Each point is reached from the start by the listed moves, each made once or not at all, plus a little noise. Is the number of moves made odd or even? Then give how often each move was made.
(in the rows, 128 means zero)

Moves:
(1): [178 118 137 166]
(2): [164 201 107 121]
Start: [138 129 110 146]
Points:
[136 130 107 146] -> even (0, 0)
[221 190  96 176] -> even (1, 1)
[186 114 115 182] -> odd (1, 0)

Moves:
(1): [143 168  78 159]
(2): [147 173 131 102]
(3): [165 125 173 162]
(4): [ 73 179 159 166]
Start: [117 113 117 135]
Points:
[114 111 118 136] -> even (0, 0, 0, 0)
[131 151  68 166] -> odd (1, 0, 0, 0)
[ 79 206  99 205] -> even (1, 0, 0, 1)
[188 193 112 173] -> odd (1, 1, 1, 0)

Moves:
(1): [178 145 152 124 107 138 104 126 123 163 149]
(2): [136 171 131 142 154 132 113 147 137 141 127]
(3): [126  92 180 111 164 160 126 139 162 121 126]
(4): [130 113 130 182 140 124 131 145 132 140 113]
(5): [130 122 110 121 147 130 111 171 110 146 163]
(6): [132 130  89 148 125 195 155 136 154 130 144]
(7): [132 122 115 131 146 108 183 126 150 160 115]
(8): [172 139 126 131  99 119 140 168 121  92 125]
(9): [130 136 127 126 126 107 109 152 181 145 119]
Start: [131 129 143 141 142 107 153 115 133 122 142]
Points:
[241 188 136 153 157  91 158 213 135 182 180] -> odd (1, 1, 0, 0, 1, 0, 1, 1, 0)
[235 150 183 209 161 205 153 210 196 145 158] -> even (1, 1, 1, 1, 0, 1, 0, 1, 0)
[181  85 141 195 179 195 173 233 172 113 174] -> odd (0, 0, 1, 1, 1, 1, 0, 1, 0)
[133 115 145 192 152 104 153 131 137 133 126] -> odd (0, 0, 0, 1, 0, 0, 0, 0, 0)
[244 188 115 227 142 133 192 218 235 195 139] -> odd (1, 1, 0, 1, 0, 1, 1, 1, 1)
[233 143 152 195 118  60 177 191 198 181 121] -> odd (1, 0, 0, 1, 0, 0, 1, 1, 1)

Moves:
(1): [180 121 127 136 131 117 116 127 130 147 136 130]
(2): [109 153 167 148 129 142 131 118 142 166 123 120]
(3): [136  83 146 128 132 129 145 120 115 128 125 111]
(4): [137 116 109 169 111 119  98 123 114 136 143 116]
(5): [125 117 137 130 154 133 106 141 121 133 150 139]
(6): [137 126 110 131 141 165 136 133 122 135 135 119]
(7): [137 139 111 133 148 107 143 118 120 138 125 120]
(8): [137 131 132 134 119 121 136 155 106 119 118 132]
(9): [128 123 138 144 134 120 139 142 157 114 117 131]
(10): [100 116 127 119 124 126 120 135 142 178 119 150]
(11): [138 127 118 125 111 129 139 132 137 162 197 132]
(12): [121 124 132 140 130 136 138 110 121 132 132 159]
Start: [145 102 113 106 107 132 129 142 159 101 134 153]
Points:
[155 100 145 134  93 140 132 125 192 248 200 207] -> odd (1, 1, 0, 0, 0, 0, 0, 0, 0, 1, 1, 1)
[177  15 125 178 101 111 119 132 169 169 140 182] -> even (1, 0, 1, 1, 0, 0, 0, 0, 1, 1, 0, 1)
[114 114 114 162 107 115 109 125 167 206 132 146] -> even (0, 1, 0, 1, 0, 0, 1, 0, 0, 1, 0, 0)
[188  61 100 179  72 106 118 172 169 192 203 206] -> odd (1, 0, 0, 1, 0, 0, 0, 1, 1, 1, 1, 1)
[196  72 126 137 120 143 168 155 148 249 190 141] -> even (1, 1, 1, 0, 0, 1, 1, 1, 0, 1, 1, 0)

Moves:
(1): [130 143 142 116 112 136 126 154 121 124 109 141 137 119 109 124 128 110
 133 112]
(2): [123 174 124 160 144 153 152 156 115 118 140 130 126 115 144 124 131 117
 121  97]
(3): [126 136 146 138 120 152 152 144 154 131 104 128 122 105 132  87 149 137
 130 133]
(4): [139 121 135 166 134 121 144 123 131  83 107 108  92 119 124 137 135 142
 138 103]
(5): [110 103 140 105 156 117 127 127 111 121 104 119 127 154 133 137 165  98
 100 140]
(6): [134 136 157  99 148 162 116  97 142 135 126 117 116 113 101 128 123 116
 101 120]
(7): [120 142 117 111 119 160 157 115 101 101 132 112 140 138 136 119 106 140
 152 134]
(8): [129 104 113 138 121 134 128 145 141 151 126 125 108 128 117 137 130 127
 115 128]
(9): [142 137 131  97 119 107 158 125 139 122 129 126 134 142  89 126 132 141
 117 130]
(10): [141 150 124 181 149 116 123 127 128 164 112 129 103 165 137 143 133 122
 157 145]
(11): [148 116 132 130 124 118 122 127 115 125 146 155 138 146 120  91 137 136
 120 135]
(12): [121 128 107 130 121 114  98 127 135 143  94 142 110 135 145 124 124 126
  89 145]
(13): [135 126 112 132 130 134 136 119 102 126 128 155 153 115 137 124 112 130
 133 119]
(14): [138 137 134 142 122 136 134 128 127 125 129 113 133 152 158 145 105 147
 114 104]
(15): [162 115 118 114 122 117 127 117 139 108 137 136 125 126 164 133 117 112
 144 131]
(16): [134 140 130 125 126 134 143 120 118 127 144 137 117 116 139 138 136 140
 141 125]
(17): [135 136 106 136  84 122 153  82 117 140 155  89 110 151 120 128 125 100
 135 130]
(18): [187 129  86 101 123 106 110 136 112 143 124 137 138 116 132  99 143 157
 141 132]
Start: [131 142 145 125 133 131 119 120 157 101 151 170 112 163 143 152 128 125
 127 124]
Points:
[194 165 172  72  90 169 149 123 220 116  97 185  62 146 144 143 120 129
  61 102] -> odd (1, 0, 1, 0, 0, 1, 0, 1, 1, 0, 0, 1, 0, 1, 1, 1, 0, 0)
[244 205 106 110 113 201 133 155 153 125 106 222  88  92 211 109 118 136
  85  61] -> odd (1, 1, 1, 0, 0, 1, 0, 1, 0, 0, 0, 1, 1, 1, 1, 1, 0, 1)
[204 214  89 117 100 157 123 167  87  85 132 206 136 188 190  82 106 163
 104  85] -> odd (1, 1, 0, 0, 0, 0, 1, 0, 0, 0, 1, 1, 0, 1, 0, 0, 0, 1)
[249 174 125 152  95 128 186 133 119  41 128 146  80 185 197  76 180 101
 125  60] -> even (1, 1, 1, 1, 1, 0, 0, 0, 0, 0, 1, 0, 0, 1, 1, 0, 1, 1)
[209 184 106  88 135 135 183 178  89 107 133 204 133 167 146 157 157 139
  92  60] -> odd (1, 1, 0, 0, 1, 0, 0, 1, 1, 0, 0, 0, 1, 1, 0, 1, 0, 1)
[225 151  97  83  91 115 144 161 134 125 129 199 146 167 118 139 111 168
 112  80] -> even (1, 0, 0, 0, 0, 0, 0, 1, 1, 0, 0, 0, 1, 1, 0, 0, 0, 1)

Moves:
(1): [144 128 130 128 136 135 135 133 123 125 113 126 122 128 129 128 128 132
 123 134 130 124 125 122 125]
(2): [135 134 132 138 128 121 123 124 130 112 132 132 132 120 137 136 135 127
 133 115 139 125 136 136 130]
(3): [130 128 136 128 128 120 139 128 119 119 132 126 124 127 120 117 124 138
 121 117 123 126 125 133 130]
(4): [143 132 145 135  89 142 145 113 109 133 127 129 107 151 124 129 115 123
 119 130 133 120 118 147 129]
(5): [116 135 127 134 132 126 130 122 132 138 136 120 123 144 120 114 122 121
 111 111 125 107 134 135 135]
(6): [129 127 135 116 130 140 131 115 126 133 115 126 135 122 132 130 120 126
 138 123 131 123 133 140 129]
(7): [110 141 120 143 136 133 137 118 120 110 119 122 134 131 119 122 128 128
 132 117 127 126 131 118 139]
(8): [130 145 147 128 128 132 135 137 127 130  98 128 149 142 124 144 124 132
 131 129 140 131 107 126 143]
(9): [129 117 127 127 115 131 139 121 143 130 140 122 126 123 127 120 132 125
 114 123 117 140 127 136 136]
(10): [125 133 130 120 120 128 129 136 121 133 121 125 131 122 126 127 131 118
 125 138 138 127 128 130 124]
(11): [143 107 133 142 127 135 133 130 124 150 139 106 144 130 141 106 128 114
 122 131 127 142 124 134 123]
(12): [142 140 138 121 123 113 159 121 112 151 144 158 126 136 147 148 141 134
 132 125 144 118 124 122 127]
(13): [118 109 124 141 126 115 122 126 120 137 112 137 138 132 126 130 131 128
 118 117 134 116 147 117 121]
(14): [135 137 136 118 130 137 128 123 131 127 123 113 130 130 117 124 133 133
 139 110 134 134 133 119 136]
(15): [125 118 143 132 143 130 149 148 116 133 112 120 124 139 142 156 144 132
 137 115 131 136 140 121 122]
(16): [131 114 121 132 117 118 133 126 118 147 132 119 136 123 128 147 128 121
 126 117 121 116 140 126 131]
(17): [123 116 118 139 118 129 133 124 122 152 128 124 121 121 130 124 143 143
 125 123 133 123 119 133 124]
(18): [115 144  99 138 123 120 132 137 143 140 128 116 130 137 118 117  96 132
 123 141 138 129 138 128 123]
(19): [129 139 141 130 123 124 128 119 141 120 129 127 125 114 128 121 128 125
 142 122 109 122 131 118 124]
(20): [118 128 140 137 131 123 131 110 126 123 136 117 126 133 112 122 128 141
 127 136 127 116 139 137 142]
(21): [136 108 131 124 137 139 143 139 142 139 124 119 133 127 103 132 125 110
 138 135 137 127 118 136 124]
(22): [136 112 128 135 143 122 121 118 132 139 137 105 110 122 122 124 126 114
 110 138 125 151 117 129 111]
(23): [138 131 131 145 140 122 122 132 112 128 122 155 114 120 122 125 138 125
 127 120 109 134 139 128 134]
(24): [127 144 109 119 102 101 119 125 122 134 128 143 144 155 129 137 138 129
 126 148 121 113 126 151 114]
Start: [134 140 109 113 124 119 141 127 142 137 145 120 112 112 125 135 134 122
 140 134 151 155 143 129 122]
Points:
[109 127 126 157  85 105 217 115  78 176  96  92 103 185  68 139 156 127
 106 119 174  79 159 170 116] -> even (1, 0, 1, 1, 1, 0, 1, 0, 0, 1, 0, 0, 1, 0, 1, 0, 1, 0, 0, 1, 1, 0, 0, 1)
[167 138 150 141  72  95 170 110 103 191  90 115 102 140  60 134 152 102
 125 123 150 142 113 159  98] -> even (0, 0, 1, 1, 0, 0, 0, 1, 0, 1, 0, 0, 1, 1, 0, 0, 1, 0, 1, 0, 1, 1, 1, 1)
[152 145 109 157  84 131 249 121 102 218 148  83  98 161  94  90 107 107
 104 128 198 113 119 156 119] -> odd (1, 0, 1, 1, 1, 0, 1, 0, 0, 1, 1, 1, 0, 0, 0, 0, 1, 1, 0, 0, 1, 0, 0, 0)
[112 158 130 160  56 113 175  83  89 196 104  77 154 194  85 108 149 121
 106 117 182 103 141 167 143] -> odd (0, 0, 0, 1, 1, 0, 1, 1, 0, 1, 1, 0, 1, 1, 0, 0, 1, 0, 0, 1, 0, 0, 0, 1)

Moves:
(1): [128 131 120 131 114 124 130 134 113 129 118 129 114 127 121 132 127 138
 130 123 136 135 117 119 141]
(2): [128 133 126 126 124 116 135 128 139 116 131 116 131 130 126 141 131 125
 126 119 133 129 133 128 125]
(3): [114 123 129 129 106 129  94 125 121 118 107 131 121 122 133 120 135 119
 140 128 116 122 132 132 118]
(4): [127 125 123 133 132 133 135 131 133 130 138 120 126 119 126 134 127 127
 125 122 137 120 134 138 123]
(5): [137 121 134 122 134 129 127 124 135 127 131 129 124 126 129 129 126 132
 128 123 116 131 127 125 126]
(6): [134 131 117 123 130 132 111 127 136 129 123 133 136 123 129 126 118 134
 127 135 138 133 112 127 117]
(7): [125 113 141 134 135 128 113 129 138 122 134 134 126 118 122 143 138 119
 136 128 125 148 133 131 127]
(8): [131 128 127 128 135 123 132 129 126 125 132 125 129 118 130 127 124 132
 114 131 126 133 131 132 121]
(9): [134 127 109 134 132 130 126 132 126 136 136 135 132 131 120 135 135 133
 123 128 123 127 137 141 132]
(10): [134 125 122 122 127 122 123 121 127 122 124 127 129 122 123 133 125 130
 134 141 127 128 125 135 134]
(11): [125 114 122 110 123 111 123 142 119 130 119 130 122 125 131 127 122 137
 148 127 126 137 126 136 129]
(12): [128 117 136 130 120 111 112 124 126 144 125 127 130 138 124 137 127 125
 126 129 117 147 144 133 154]
(13): [129 143 141 144 142 121 137 125 135 136 148 113 123 120 129 117 124 121
 125 144 119 119 135 121 120]
(14): [140 104 145 124 136 120 118 120 143 121 148 132 125 113 128 122 144 125
 127 125 141 125 144 120 124]
(15): [117 126 136 135 131 139 120 110 123 126 155 133 122 140 122 137 140 115
 131 138 145 133 127 133 117]
(16): [113 133 119 143 122 124 134 128 120 120 123 126 126 139 114 126 125 134
 124 126 127 135 117 153 126]
(17): [129 122 122 129 126 119 138 125 121 127 122 135 113 122 137 120 135 133
 140 126 119 134 140 126 128]
(18): [111 122 133 130 130 135 128 154 140 124 130 110 116 137 131 139 127 122
 118 134 134 110 129 140 140]
(19): [136 126 121 133 125 123 120 104 111 113 105 124 125 138 126 111 145 128
 127 123 147 135 123 115 120]
(20): [139 108 116 124 129 131 127 121 119 126 128 145 136 136 121 129 126 116
 126 117 133 117 124 117 127]
(21): [133 145 130 142 130 134 132 120 125 120 130 132 126 130 127 133 115 124
 131 121 133 118 126 132 122]
(22): [122 139 120 127 132 128 109 126 133 124 130 128 121 128 130 126 114 129
 136 115 125 128 122 134 143]
(23): [145 133 127 118 133 133 133 120 125 130 126 140 123 125 123 116 131 117
 128 137 120 130 132 123 125]
(24): [134 133 118 121 128 135 133 126 133 108 137 118 132 137 128 117 132 118
 129 138 122 130 132 126 131]
Start: [130 139 118 127 146 125 118 125 108 125 142 121 116 124 147 130 139 141
 120 137 146 129 124 135 115]
Points:
[163  94  91  85 139  88  51 111 133  62 143 129  68  60 142 125 148 138
 168 132 134 172 143 146 105] -> odd (1, 1, 1, 1, 1, 1, 1, 1, 0, 1, 1, 0, 0, 1, 0, 0, 1, 0, 0, 0, 0, 1, 1, 1)
[171 126  81 142 152 100 149 103 102  94 178 133  91 125 114 105 169 120
 118 139 140 130 155 130 113] -> even (1, 1, 0, 0, 0, 0, 0, 0, 1, 0, 0, 0, 1, 1, 0, 1, 1, 0, 0, 1, 0, 0, 1, 1)
[122 124 121 147 173  94 115 132 132  98 176  96  58  97 143 129 113 146
 148 132 142 107 141 186 122] -> odd (0, 0, 0, 1, 1, 0, 0, 0, 0, 1, 1, 0, 1, 1, 0, 1, 1, 1, 0, 0, 1, 1, 0, 0)
[129  70 106 102 135  78   7 113 121  68 114 112  78 100 155 115 162 129
 158 153 146 175 152 159 137] -> odd (0, 0, 1, 0, 0, 1, 1, 1, 0, 1, 1, 1, 0, 1, 0, 0, 1, 1, 1, 0, 0, 1, 0, 1)

Moves:
(1): [149 129 138 113 137 125 122 110 112 130 136 130 138 125 115 111 133 120
 141 127 112 113 133 120 126]
(2): [130 125 135 119 115 146 134 142 134 125 135 137 117 123 143 125 126 141
 119 126 129 130 138 112 122]
(3): [139 111 161 134 153 134 113 136 144 129 140 117 135 134 116 147 150 109
 123 130 119 131 122 135 116]
(4): [141 124 121 147 121 124 126 125 123 135 132 130 140 123 141 129 127 125
 131 129 126 122 122 121 121]
(5): [134 144 126 128 136 136 123 132 129 102 117 119 112 123 124 132 118 132
 134 114 126 141 139 122 137]
(6): [130 111 112 132 130 133 121 127 116 125 128 134 121 124 125 122 133 116
 125 128 135 135 118 123 129]
(7): [128 120 137 132 120 131 139 135 113 120 109 130 121 121 113 114 107 130
 123 112 122 143 110 121 138]
(8): [128 111 129 120 140 141 128 148 127 124 111 133 129 133 153 125 135 131
 145 129 137 128 130 133 114]
(9): [135 133 126 139 129 138 143 128 141 138 131 140 140 131 123 132 138 133
 138 139 151 135 127 130 137]
(10): [137 127 132 140 147 130 127 127 123 163 110 143 132 113 132 140 134 135
 132 131 149 111 130 134 131]
(11): [149 127 119 124 139 117 135 135 129 132 152 106 129 148 114 152 141 142
 120 133 157 135 124 142 122]
(12): [138 131 133 115 138 120 128 144 115 133 135 152 122 129 133 121 125 132
 117 125 111 140 136 136 132]
(13): [130 137 135 135 128 135 154 118 121 138 125 134 137 122 131 142 133 129
 116 131 114 128 123 124 131]
(14): [141 121 116 138 137 139 132 135 139 145 125 128 142 147 120 123 131 134
 113 123 127 131 134 139 124]
(15): [131 137 135 127 138 127 131 123 138 129 130 138 108 143 141 131 137 135
 126 114 123 119 109 131 136]
(16): [145 139 114 103 119 124 126 123 125 122 122 150 129 140 136 133  90 113
 113 136 145 124 141 139 120]
(17): [130 134 128 134 113 122 136 120 130 136 111 139 119 130 114 128 131 132
 123 150 112 127 123 129 132]
(18): [130 122 133 123 122 138 120 122 130 117 137 128 139 127 133 138 125 140
 123 134 128 121 126 143 127]
(19): [131 136 132 123 128 130 126 123 113 134 124 132 118 130 133 129 126 128
 138 125 134 144 136 137 130]
(20): [123 132 140 127 133 131 124 128 127 123 134 117 125 139 141 105 120 133
 121 156 137 129 128 137 144]
(21): [121 132 134 132 126 126 124 128 123 113 121 140 135 137 127 130 125 136
 119 130 148 117 132 135 113]
(22): [139 114 133 116 120 122 123 139 131 119  95 122 142 125 143 138 133 112
 106 124 138 136 131 136 135]
(23): [124 111 139 138 135 110 133 123 147 127 128 128 122 133 131 111 121 141
 134 125 134 104 159 148 128]
(24): [132 126 126 130 120 134 126 147 127 119 125 122 125 126 126 127 128 114
 128 122 138 116 135 148 128]
Start: [132 132 114 142 112 114 122 121 125 115 140 123 139 144 127 131 130 100
 137 156 148 115 104 136 147]
Points:
[223  64 108 165 168 110 143 129 113 172 101 133 189 157 151 144 170 105
 120 155 195  78 128 175 128] -> even (1, 0, 0, 1, 0, 1, 0, 1, 0, 1, 1, 0, 1, 1, 0, 0, 0, 0, 0, 0, 0, 1, 1, 0)
[222 120 178 159 138 138 151 163 144 161 139 155 158 165 167 192 186 118
  67 208 187 104  85 199 170] -> even (0, 1, 1, 1, 0, 0, 0, 0, 1, 1, 1, 1, 1, 0, 1, 0, 1, 1, 0, 1, 0, 1, 0, 1)
[200 146 101 124 153 146 129 155 142 109 122 150 131 175 158 188 122 124
 145 155 249  91 114 205 147] -> odd (0, 0, 0, 0, 1, 0, 0, 1, 1, 1, 1, 0, 0, 0, 1, 1, 0, 1, 0, 0, 0, 0, 0, 1)
[234 125 167 138 178 142 139 162  95  99 118 137 145 200 102 139 161  86
  78 141 191 158  93 202 177] -> even (1, 0, 1, 0, 1, 1, 1, 0, 1, 0, 1, 1, 1, 1, 1, 0, 0, 0, 1, 1, 1, 1, 0, 1)
[212 115 136 120 121 115 121 136  99  98  66 185 134 138 125  91  74  91
 102 186 192  97 147 208 199] -> even (1, 0, 0, 0, 1, 1, 1, 0, 1, 1, 0, 1, 0, 0, 0, 1, 1, 1, 0, 1, 0, 1, 1, 1)
[239 127 161 131 129 138 113 156 112 160  98 202 180 178 150 128 127  76
  77 209 203 101 153 202 139] -> odd (1, 1, 1, 1, 0, 0, 0, 0, 1, 1, 0, 1, 0, 1, 0, 1, 1, 0, 1, 1, 1, 1, 0, 1)
[219 124 130 132  89 168 145 127  92 101 101 185 169 177 169 111  94  90
  68 164 206 107  99 182 161] -> even (1, 1, 0, 1, 0, 1, 1, 0, 1, 0, 0, 0, 1, 1, 1, 1, 0, 1, 1, 1, 1, 1, 0, 1)
[207 138 144 139  99 146 169 161 119 121  40 220 147 152 139 145  74 135
  63 154 204 112 177 218 163] -> even (0, 1, 0, 0, 1, 0, 1, 0, 1, 1, 0, 1, 1, 1, 0, 1, 1, 1, 1, 0, 1, 1, 1, 1)
[208 106 110 123 126 136 118 134 150  70  65 183 148 197 146 119 115  98
 113 158 208  68 149 219 141] -> even (1, 0, 0, 0, 1, 1, 0, 1, 1, 0, 0, 0, 0, 1, 1, 1, 1, 1, 0, 0, 1, 1, 1, 1)

Moves:
(1): [123 131 117 131 140 143 130 126 102 141 132 135 128 142 135 106 123 142
 106 141 124 131 149 122 149]
(2): [118 156 132 117 127 117 130 140 135 131 132 127 115 134 137 126 127 119
 154 154 127 125 128 136 134]
(3): [132 114 144 138 121 120 126 121 129 136 135 121 144 127 124 108 135 120
 118 138 125 138 118 121 114]
(4): [145 149 141 128 147 142 122 135 142 137 133 116 125 124 124 129 129 131
 135 118 122 153 136 131 125]
(5): [123 131 114 119 117 139 132 124 130 136 134 128 125 143 134 148 127 127
 121 107 131 161 135 136 107]
(6): [127 110 130 141 128 128 113 143 125 138 103 125 137 122 125 141 120 121
 138 138 115 142 122 136 129]
(7): [129 132 132 134 118 122 127 117 133 138 135 117 139 121 126 131 130 117
 129 135 131 123 112 136 125]
(8): [137 127 135 121 140 115 140 118 107 113 129 136 111 124 120 146 120 128
 122 116 138 131 109 138 149]
(9): [110 108 116 121 142 117 136 128 115 111 140 123 129 131 127 115 116 142
 121 124 130 130 138 134 144]
(10): [125 127 121 131 132 134 133 124 131 151 135 127 137 107 129 109 118 111
 109 118 117 123 117 116 136]
(11): [120  97 126 125 137 151 110 123 128 118 112 146 117 128 150 142 120 141
 126 144 138 123 107 134 140]
(12): [154 118 113 121 133 122 163 153 146 134 124 111 146 121 117 149 118 135
 109 136 130 145 128 113 127]
(13): [144 124 113 130 143 123 130 125 127 127 123 135 129 129 148 155 121 143
 136 132 128 161 119 131 128]
(14): [129 126 107 129 128 126 115 144 125 137 118 127 133 135 147 132  96 141
 113 120 140 109 121 131 114]
(15): [141 129 119 131 128 129 143 143 132  98 112 142 114 100 111 125 148 111
 116 140 122 127 130 133 140]
(16): [148 119 111 132 142 133 141 130 127 136 130 124 126 133 125 121 134 133
 127 127 125 137 107 130 142]
(17): [141 129 122 114 127 117 148 110 126 148 111 133 135 119 141 120 146 103
 123 152 140 136 131 131 114]
(18): [125 130 130 127 133 152 130 132 109 127 130 117 132 109 123 116 130 116
 124 132 127 133 131 113 125]
(19): [126 142 150 131 110 126 152 121 138 118 126 136 123 109 124 129 129 122
 137 128 132 133 127 138 112]
(20): [140 133 129 120 118 127 120 113 134 137 117 120 141 134 130 122 118 126
 130 134 117 144 122 126 116]
(21): [110 140 138 125 135 143 131 118 127 136 122 131 137 124 118 125 119 119
 117 136 135 117 112 122 117]
(22): [131 131 127 133 126 130 133 131 125 134 117 124 130 129 127 111 150 130
 108 111 127 144 149 108 137]
(23): [128 124 118 127 133 116 124 133 128 130 130 118 122 145 135 139 124 135
 115 123 104 109 114 128 114]
(24): [106 139 126 130 110 130 116 114 122 153 148 115 104 144 109 120 121 135
 124 112 138 116 138 112 105]
Start: [125 135 130 118 112 142 132 138 139 137 135 125 133  94 144 122  95 124
 130 137 127 135 105 138 134]
Points:
[133 167  85 110 148 158 185 133  85 190  88 129 130  51 162 125 105  52
  55 178  99 207  70 133 145] -> even (1, 1, 0, 0, 1, 1, 1, 1, 0, 1, 0, 0, 1, 0, 1, 0, 1, 1, 0, 0, 1, 1, 1, 0)
[125 154  95 121 127 133 130 129  92 220 131  92 104 126 137  85  73 122
  83 130  77 159  79 112 166] -> even (1, 1, 0, 0, 0, 1, 0, 1, 0, 1, 0, 0, 0, 0, 0, 1, 0, 0, 0, 1, 0, 1, 1, 1)
[122 149 108 102 127 132 172 125 164 249 145  72 171  76 138 134  59  81
 102 173 130 240  74 130  75] -> odd (0, 1, 1, 1, 1, 1, 1, 0, 1, 1, 0, 1, 1, 0, 0, 0, 1, 0, 0, 0, 1, 0, 0, 1)
